Every row gives one point. Examples show where two turns around zero, p and q, send a point. Write where each new point lands after one turn and then the other. Backwards means that the second turn is done in reverse. Each puzzle has new turns, and all numbers are rounded.
In the rows, 128 means zero.

Turn p:
[114 169 151] -> [132 177 125]
[ 95 110  93] -> [121 104  83]
[179  93 166] -> [110 107 195]
[124 140 102] -> [149 124 108]
Turn q:
[123 131 153] -> [127 115 150]
[151 130 105] -> [136 157 115]
[ 65 137 108] -> [81 93 96]
[143 156 114] -> [112 159 130]
[147  67 190] -> [198  87 165]
[139 147  98] -> [114 159 112]
Where do these land?
q, then p backwards: [113 102  97] -> [101 129  94]
q, then p: [132 111 165] -> [110 120 164]
p, then q: [ 84 200 109] -> [ 91 204 111]
p, then q: [138 116 146] -> [125 108 141]
p, then q backwards: [173 112 123] -> [126 115 174]

Turn p:
[135 174 124 134] -> [148 116  97 102]
[ 70 131 109  90] -> [ 99  76 111 165]
[137 122 138 178] -> [113 170 124 101]
[113  93  93 116] -> [116 135 127 179]
[184 120 175 122] -> [165 142 180  94]
Turn q:
[139 156 171 118] -> [126 145 116  79]
[ 76 133 146 154] -> [ 81  91 126 116]
[148 145 165  76] -> [163 144  92  83]
[112 153  81 149] -> [ 91 143 121 172]
[170 100 121 149] -> [153 142 174 138]
[124  81  84 121] -> [155 103 138 180]
Where do these land?
p, then q: [ 81 135 100 118] -> [110  99 146 168]
p, then q backwards: [107 154 138 118] -> [ 98 120 146 121]
q, then p: [136 195 154 107] -> [151  79  82 153]
p, then q backwards: [126 120  67  84] -> [115 100  65 100]
q, then p: [174  85 150 139] -> [160 124 177  94]
p, then q: [130 101 149 145] -> [112 123 108 100]
p, then q: [141 106 139 185] -> [101 148  77 112]

Turn p:
[117 145 149 155 144 135] -> [123 156 131 118 159 130]
[155 123 112 149 166 112] -> [120 150  85 152 130 139]
[149 166 103 159 131 153] -> [114 123 130 163 171 156]
[ 49  62 127  43 110 129] -> [146  87 148  36  43 131]
[138 171 149  94 123 138] -> [171 134 166 144 134 137]
[147 158 119 164 116 100] -> [ 98 148 137 171 141 118]
[140  70 137 132 107 129] -> [124  97  98 111 118  85]
Turn q:
[123 148  96 102 168 122] -> [108 119 137  82 159 115]
[127  58 166 191 125 119] -> [107 168 144 208  92 107]
[118 194 109  91 139 102] -> [120 107  90  75 172 146]
[172  84 158 141 139 142] -> [111 151 155 140  68 128]
[111 152 106  67 114 109] -> [154 112  90  78 148 110]
[130 178 129 109 124 119] -> [127 110 100 101 145 157]
[130 119  99 166  86 142] -> [171 150 150 159 144 145]
[114  91 161 157 129 169] -> [124 108 158 180  96 116]
Where do these land?
p, then q: [123 154 172 169 148 132] -> [ 79 108 119  97 151 147]
p, then q: [133 161  85 170 138  87] -> [126  92 137 177 178 143]
q, then p backwards: [163 102 140  82  62 161] -> [135 105 145  38 150 116]
p, then q: [131 100 108 136 132 154] -> [140 133 152 119 133  95]
p, then q backwards: [ 82 104  99 109 127  94] -> [177 121 165 106 154 136]
p, then q: [162 102 133 153 150 108] -> [133 154 134 118 178 133]
q, then p backwards: [104 173 160  77 139 160] -> [124  73  93 111 103 174]

Turn p:
[151  85 133 149 149  98] -> [154 151 121 149 146 175]
[129 147 131  96 141 116] -> [120 137 134 123 157 103]
[ 59  93 129 164 125 114] -> [193 136 140 151  78 121]
[142 176 141 123 108 124] -> [ 80 125 125 143 129 104]
[127 106 153 136 144 180] -> [146  71 136 122 130 149]
[121 225  92 120 138 161] -> [ 83 102  73 102 125  53]
[154 104 134 115  69 134] -> [ 91 137 169 114 107 163]
[142  88 111 121 149  97] -> [155 164 126 121 151 157]
Turn q:
[113 118 152 117 143 215] -> [183 154 190 150 127 100]
[151 145 137 105 155  79] -> [111 102  82 118 150  98]
[158 131 142 115 107  99] -> [141 105  92 106 127 136]
[129 156 117 104 114  98] -> [123 131  79 139 128 132]
[145 140 108 207 114 144] -> [108  85 170 153 117 181]
[ 79 136 159 128 125 112] -> [112 142 121 128  79  99]
[122  69  80 119 137 149] -> [119 176 162 101 169 151]
Where do these land?
p, then q: [155 145 124 143 101 145] -> [124 168 139 132 107 137]
q, then p backwards: [ 87 114 208 118  60 125] -> [ 59 105  63 166  89 148]
q, then p backwards: [127 114 104 153 114 102] -> [167 121 121 130 107 142]
q, then p: [145 108 102 149 161 101] -> [179 117 142 124 143 106]
q, then p backwards: [159 110 111 118 126 104] -> [159 124 112 115 153 145]
p, then q: [130 185 142 124 166 165] -> [ 73 152 133  84 154 127]
p, then q: [157 114 131 133 137 174] -> [146 164 157 109 148 123]
p, then q: [ 63 134 101  87 160 108] -> [120  81  60 112 156 115]
